Each row is a point. Any point is a mix of the corners, with weights that add up to 1. It lies inside the corners' shape when no weight is negative. Is each point inside? If not, which corners have a negative weight?
In the rows, 128 means zero.

Corners:
(1): [174 117]
(2): [145 143]
(3): [ 69 101]
Points:
[112 123] -> inside
[ 83 104] -> inside
[136 112] -> inside
[111  99] -> outside (2)
[106 138] -> outside (1)
[ 76 103] -> inside
[152 122] -> inside

Corners:
(1): [105 122 136]
(2): [123  79  93]
(3): [116 109 180]
(4): [192  97  86]
Points:
[ 85 119 152] -> outside (4)
[125  92 106] -> inside
[112 117 141] -> inside
[125  85 106] -> inside
[141  97 142] -> outside (1)
[110 119 136] -> inside
[131  84  97] -> inside

Corners:
(1): [ 45 165  96 190 195 127]
(2): [110 129 148 123 173  94]
(3): [164 107 103 135  97 181]
(4): [162 112 102 133 103  92]
(5): [122 127 133  89  92 119]
(6): [117 159 132 162  79 128]
(7): [ 80  54 161 104 147 164]
Points:
[133 121 121 128 105 116] -> inside
[ 98  91 145 122 130 148] -> inside
[138  90 144  81 135 110] -> outside (1, 6)
[142 115 143  95  86  93] -> outside (1, 3)
[ 93 124 130 134 109 136] -> outside (2, 3)
[112 115 113 136 151 130] -> outside (6)
[124 115 113 140 125 154] -> inside
[100  80 143 117 136 147] -> inside

Corners:
(1): [144  95 112 187 140 131 105 188]
(2): [235  82 130  84 125 123 172 188]
(3): [173  95 108 107 105 135  83 173]
(4): [ 80 152 146 105 124 147 160 128]
(5): [143 108  99  92 129  90 115 112]
(6): [ 89 172 101 109 145 137 114  83]
(7): [ 56 133 139 104 172 127 105  76]
(8): [184  54  86 145 117 169 116 140]
(9): [115 178 165 200  95 148  99 136]
Points:
[ 91 182 150 113 133 127 143 100] -> outside (1, 3, 8)
[109 125 119 143 138 137 105 122] -> outside (2)
[125 115 117 105 131 137 134 130] -> outside (9)
[141 114 127 121 134 133 133 132] -> outside (3)
[121 123 117 151 129 138 106 142] -> outside (2)
[121 125 128 124 127 142 137 140] -> inside
[134 115 123 100 130 133 140 141] -> outside (9)
[144 127 132 170 121 148 105 156] -> outside (4, 5)

Corners:
(1): [ 90 150 176 117 101 153  99 120  94 125 126]
(2): [110  94 146 203 117 168  86 109 142 132 118]
(3): [136 121 159 150 102 130 153 150 127 100 111]
(4): [227 125 150 116  97  71 140 143 153  98 126]
(5): [102 161 129 132 107 160 133 107 111 152 111]
(6): [163 144 163  88 119  14 197 126 128 110 124]
(7): [112 108 114 112 109 138  85 139 146 118 103]
(8): [ 80  87 132 128 121 149  98 136 167 123 222]
(9): [110  51 126 199 108 165 122 108 133  97 135]
(10): [ 86 109 129 166 155 145  88  98 166  83 140]
(11): [230 118 119 168 116 105 120 156 108 100  74]
(12): [190 169 111  81 153 158 121 107 125 226  96]
Points:
[110 118 146 158 122 142 131 102 131 116 120] -> outside (7, 8, 11)
[116 111 145 151 109 133 119 128 131 102 128] -> outside (12)
[154 103 139 149 113 131 118 128 137 130 123] -> outside (5, 10)
[139 131 139 111 126 110 130 113 143 139 137] -> outside (3, 11)
[144 128 147 134 111 128 125 127 129 123 121] -> inside
[118 112 139 148 114 156 108 121 128 124 131] -> outside (6)
[127 115 143 135 114 127 119 131 136 118 144] -> inside
